Rows are points. Each copy is the shape, with its points in the same order, stretched, turned, moved and blurred by noise. Say if it was mirrored as well.

Shape:
[[ 2.6 -5.1]
 [ 0.4 -3.2]
 [-3.0  3.7]
 [ 8.3 -0.3]
 [ 1.7 -3.3]
 [ 4.8  3.8]
 [-2.2  1.8]
 [ 1.8  4.0]]
Copy 1 (8 x 2):
[[-3.6  2.6]
 [-1.8  2.3]
 [ 2.5 -2.1]
 [-5.9 -3.9]
 [-2.6  1.6]
 [-2.8 -5.6]
 [ 1.2 -0.9]
 [-0.5 -4.6]]
Copy 1 is: only turned
Copy 2:
[[ 5.5  1.7]
 [ 4.2 -0.1]
 [-3.9 -4.7]
 [-0.9  5.5]
 [ 3.4  1.5]
 [-5.6  1.4]
 [-0.9 -3.4]
 [-5.0 -1.2]]
Copy 2 is: only turned
Copy 3:
[[-1.9  4.1]
 [-2.9  1.2]
 [-2.9 -4.0]
 [ 4.3  1.3]
 [-1.3  1.9]
 [ 2.9 -3.3]
 [-3.3 -2.8]
 [-0.1 -3.4]]
Copy 3 is: mirrored
Copy 4, 8 rows:
[[ -3.0  -3.2]
 [ -0.2  -2.7]
 [  6.2   5.0]
 [-10.7   1.2]
 [ -1.3  -1.9]
 [ -5.1   4.9]
 [  4.5   2.7]
 [ -1.5   4.9]]
Copy 4 is: mirrored

Shape, 8 rows:
[[ 1.3 -3.9 -1.2  2.3]
 [-2.9  2.0 -3.6  4.9]
 [ 0.2  5.8  0.2  6.3]
 [ 3.6 -1.1 -2.3 -4.6]
 [-5.1  2.3  1.0 -4.0]
 [-0.5  1.8  1.8  5.9]
 [-1.1  4.1  3.7  4.7]
 [ 0.0  2.9  2.7 -5.1]]
Copy 1 (8 x 4):
[[-2.0  4.2 -0.4 -4.5]
 [-0.7  2.0  4.9 -5.2]
 [ 4.1  1.5  3.1 -5.3]
 [ 1.2  4.4 -3.0  2.7]
 [ 0.1 -4.5  2.0  3.2]
 [ 1.3  0.5  1.6 -6.7]
 [ 3.9 -2.1  1.5 -4.1]
 [ 3.4 -2.7 -1.8  4.9]]
Copy 1 is: mirrored
Copy 2:
[[ 4.8 -1.9 -0.7  2.7]
 [ 3.8 -5.4  4.4 -2.9]
 [ 3.1 -1.0  7.1 -5.0]
 [ 1.1  1.3 -7.2 -0.9]
 [-7.4 -1.2  1.6 -3.9]
 [ 2.5 -0.3  6.1 -1.6]
 [-0.6  0.1  6.8 -3.9]
 [-6.0  3.1 -2.8 -5.1]]
Copy 2 is: mirrored
Copy 3:
[[ 2.9 -2.3  1.1 -5.4]
 [ 4.2  4.0  3.3 -0.7]
 [ 6.7  0.3  4.7  3.7]
 [-5.1  0.1 -0.3  0.6]
 [ 0.8  4.2 -3.0  2.2]
 [ 8.0 -1.3  2.2  0.0]
 [ 8.2 -1.5  0.9  2.2]
 [-0.3  1.1 -3.3  4.1]]
Copy 3 is: only turned
